Each point is reached from the start by the listed moves, each made once or not at all, plus a little noise. Say if it took an odd or an even number of moves. Then give how often each move was made.
In the rows, zero is written as 128.

Moves:
(1): [147 174 145]
(2): [165 125 107]
Start: [152 108 164]
Points:
[207 149 157] -> even (1, 1)
[170 153 178] -> odd (1, 0)
[154 108 167] -> even (0, 0)

Moves:
(1): [128 131 156 135 137 111  79 129 131 146  82]
(2): [163 150 124  99 136  69 164 122  98 109  95]
(3): [122  84 140 115 110 123 140 130 121 107  96]
(4): [123 123 131 107 140 162 157 117 146 128 121]
(5): [112 108 139 117 184  99 149  79 104 156 121]
(6): [142 123 124  77 104 156 122 154 136  88 145]
(7): [143 121 118 113 122 132 128 102 113 115  97]
(8): [151  78 100 125 121 117 104 129 123 140 123]
Start: [134 137 132 131 161 113 126 135 127 136 125]
Points:
[165  40 140  72 124 106  58 165 126 106  58] -> even (1, 0, 1, 0, 0, 1, 0, 1)
[195  57 141  15 140  83 121 146 110  84  22] -> even (1, 1, 1, 1, 0, 1, 0, 1)
[141  14 127  35 178 132 160 107 115 115  95] -> odd (0, 0, 1, 1, 1, 1, 0, 1)
[195 142 116  13 148 118 184 119 107  64  69] -> even (0, 1, 0, 1, 0, 1, 1, 0)
[132 110 132 105 212  87 145  60  89 151  85] -> even (0, 0, 0, 0, 1, 0, 1, 0)
[163 155 132  82 180  87 189 120 114 114  84] -> even (0, 1, 0, 1, 0, 0, 0, 0)

Moves:
(1): [139 118 127 104 143 133 139 118 153 101  99 109]
(2): [123 105 123 132 164 139  99 120 125 128 105 107]
(3): [101 152 130 133 142 145 125 111 125  99 138 108]
(4): [127 133 106 137 113 165 109 153 144 117 104 111]
(5): [143 132 113 162 122 128 129 126 153 136 149 110]
(6): [147 157 104 110 101  96 103 130 147 133 158 103]
(7): [138 127 148 116 117 133 127 129 139 170 145 102]
(8): [121 127 153 153  69 115 127 113 128 142  90 143]
(9): [109 140  73 104 122 115 132 109 161 145 136 129]
(10): [140 143 140 139 134 133 104 122 134 156 126 170]
(11): [142 140 105 125 136 141 135 122 106 148 114 131]
(12): [107 142 121 123 145 116 141 151 140 128 104 117]
Start: [156 132 158 175 126 113 154 156 136 159 151 144]
Points:
[144 165 172 205  84 167 115 129 180 132  64 148] -> odd (1, 0, 1, 1, 0, 0, 0, 1, 0, 1, 0, 0)
[162 182 115 188 103 143 105 147 218 179  78   7] -> even (1, 1, 1, 1, 1, 1, 1, 1, 0, 0, 1, 1)
[191 123  90 195 167 173 125 156 175 150  84  69] -> odd (1, 1, 0, 1, 1, 0, 0, 0, 0, 0, 1, 0)
[182 184  51 215  62 120  68 126 210 236 109 122] -> even (0, 1, 0, 1, 1, 1, 0, 1, 1, 1, 1, 0)

Moves:
(1): [139 124 142 122 126 124 127 119 110 133 125 118 121 123 126 129 118 132
 121 117 131 131 121 136 137]
(2): [134 114 148 133 143 124 115 144 129 128 121 135 123 128 107 123 130 127
 124 129 121 109 134 136 116]
(3): [124 144 136 117 127 122 136 125 125 137 128 144 130 134 128 134 141 139
 120 115 121 130 120 142 123]
(4): [135 144 125 129 119 100 122 121 128 139 122 135 133 112 136 130 103 128
 111 141 130 127 125 141 127]
(5): [112 115 141 133 130 131 117 122 122 118 127 132 120 124 116 124 134 126
 144 122 118 119 123 158 130]
(6): [119 130 127 117 136 137 121 133 131 112 143 123 133 129 136 131 126 132
 125 136 122 137 117 131 128]
(7): [121 118 136 136 116 134 121 129 137 133 135 124 138 132 112 120 143 125
 127 130 134 116 131 126 123]
(8): [124 132 115 117 125 123 149 132 108 127 137 120 112 141 138 123 128 124
 109 128 134 117 128 127 128]
(9): [144 115 118 132 126 113 139 145 118 109 147 121 125 124 114 118 141 153
 148 129 130 102 128 111 142]
(10): [127 127 131 139 131 134 131 124 131 131 117 134 125 136 134 124 128 129
 111 127 105 130 128 133 119]
(11): [122 123 131 127 121 157 125 129 122 131 130 114 140 125 142 121 135 132
 122 125 143 110 130 126 146]
(12): [132 132 127 120 121 129 126 113 139 106 116 115 127 127 127 130 118 131
 137 113 140 122 136 121 132]
(13): [133 140 133 122 128 133 134 126 128 140 142 124 131 143 138 141 137 123
 120 134 138 123 117 119 125]
(14): [119 128 116 134 127 120 128 128 122 121 126 114 131 131 117 127 140 114
 116 143 143 123 128 130 131]
(15): [117 134 127 126 127 120 133 126 129 123 127 125 130 142 118 110 131 125
 130 136 132 121 137 130 132]
(16): [133 123 143 122 124 124 123 125 112 125 111 137 131 144 143 120 131 146
 122 124 134 125 137 148 120]
(17): [118 109 133 136 135 108 117 118 142 151 124 120 124 135 130 123 131 125
 126 114 123 131 123 114 127]
(18): [127 122 134 129 132 125 130 129 131 132 116 135 133 129 124 125 134 125
 127 130 116 123 126 130 106]
(19): [148 126 115 140 123 137 138 127 125 137 116 145 122 130 124 119 138 105
 115 115 139 122 111 140 130]
(20): [135 134 133 110 132 127 125 125 128 132 131 129 115 133 141 126 144 132
 130 127 117 134 132 129 126]
(21): [128 150 100 129 112 133 107 130 134 133 129 127 146 128 113 139 113 144
 148 118 114 127 134 135 133]
(22): [131 113 124 124 129 122 135 120 145 123 124 124 131 135 121 131 130 122
 132 123 127 130 132 126 131]
(23): [149 127 121 130 131 122 123 124 117 130 134 137 128 125 134 130 123 128
 125 137 118 123 141 108 126]
(24): [107 124 111 125 115 123 134 131 128 118 111 140 110 137 109 127 126 120
 119 135 105 123 131 116 143]
Start: [132 125 129 138 129 142 130 110 106 133 126 134 131 120 125 112 136 125
 131 124 140 109 147 127 143]
Points:
[133 107 127 102 135 109  86  85 102 116 127 110 120 179 121 117 159 137
 128 104 124  68 169 147 131] -> odd (0, 1, 0, 0, 1, 1, 0, 1, 0, 0, 0, 1, 1, 1, 0, 1, 1, 0, 0, 1, 1, 1, 1, 0)
[ 82 117 111 134 112 121  85 109 148 122 107 108 148 173  51 101 158 109
 122 134 120  59 155 103 131] -> odd (0, 1, 0, 0, 0, 1, 1, 0, 0, 0, 0, 1, 1, 1, 1, 0, 1, 1, 0, 0, 1, 0, 0, 1)
[146  81 132 154 133 120 116  98 128 115 134 116 140 133 107  88 156 149
 133 115 105  71 159  73 119] -> even (0, 0, 0, 0, 0, 1, 1, 0, 1, 1, 0, 1, 0, 0, 0, 0, 1, 1, 0, 0, 0, 0, 1, 0)
[140  95 167 123 134 118 121  75  83 129 114 124 112 141 123  71 181 168
 139  80  98  48 158 131 150] -> even (1, 0, 1, 0, 1, 0, 0, 0, 1, 1, 1, 1, 0, 0, 1, 0, 1, 1, 0, 1, 0, 0, 1, 0)
[179  88 166 128 152  95 108 120  85 155 140 138 114 159 137  95 177 164
 128 119 124  64 166  93 129] -> odd (0, 1, 0, 0, 0, 0, 0, 0, 1, 0, 0, 0, 1, 0, 0, 1, 1, 0, 0, 1, 0, 0, 1, 0)
[158  91 173 137 122 143 129 101  41 126 106 153 134 130 132  86 169 181
 121  98 104  55 150 166 142] -> odd (1, 0, 1, 0, 1, 0, 0, 0, 1, 1, 1, 0, 0, 0, 0, 1, 0, 1, 0, 0, 0, 0, 1, 0)
[143  45 150 171 162 119 121 116 131 124 108 149 117 140  78  80 176 120
 132  98  89  58 115 155 120] -> odd (0, 1, 0, 0, 1, 1, 0, 0, 1, 1, 0, 0, 0, 0, 0, 0, 1, 1, 1, 0, 0, 1, 0, 0)
[131  93 142 151 129 130 110  66 103 129  70 139  99 154 136  82 175 108
 112  82 132  88 138 175 134] -> even (0, 0, 0, 0, 1, 0, 0, 0, 0, 1, 0, 1, 0, 1, 0, 1, 1, 0, 1, 1, 0, 0, 0, 0)
[102 114 102 146  99 125 110 126 112  77 104 154 136 154   7  77 187 126
 146 112 112  25 144 164 145] -> odd (0, 1, 1, 0, 1, 1, 1, 0, 1, 0, 0, 1, 0, 1, 1, 0, 0, 1, 1, 0, 1, 0, 0, 1)
[120  79 208 132 145 125  77  84 103 132  96 111 121 169 113  86 186 129
 100 107 118  72 135 174  98] -> odd (1, 1, 0, 0, 1, 1, 1, 0, 0, 1, 0, 1, 1, 1, 0, 1, 1, 1, 0, 1, 0, 0, 0, 0)
[156 111 103 111 116  89 152 107 100 110 107 149 105 135  97  78 148 122
 110 132 110  76 127 136 166] -> even (1, 0, 0, 1, 0, 1, 0, 0, 1, 0, 0, 0, 0, 0, 1, 0, 0, 1, 1, 1, 0, 1, 0, 1)
[162 145 127 114 127 125 120 102  57 155 122 169  97 149  89  90 158 130
 117  86 103  61 149 187 143] -> even (1, 1, 1, 0, 1, 0, 0, 1, 0, 0, 0, 0, 0, 0, 1, 0, 0, 0, 1, 1, 1, 0, 1, 0)
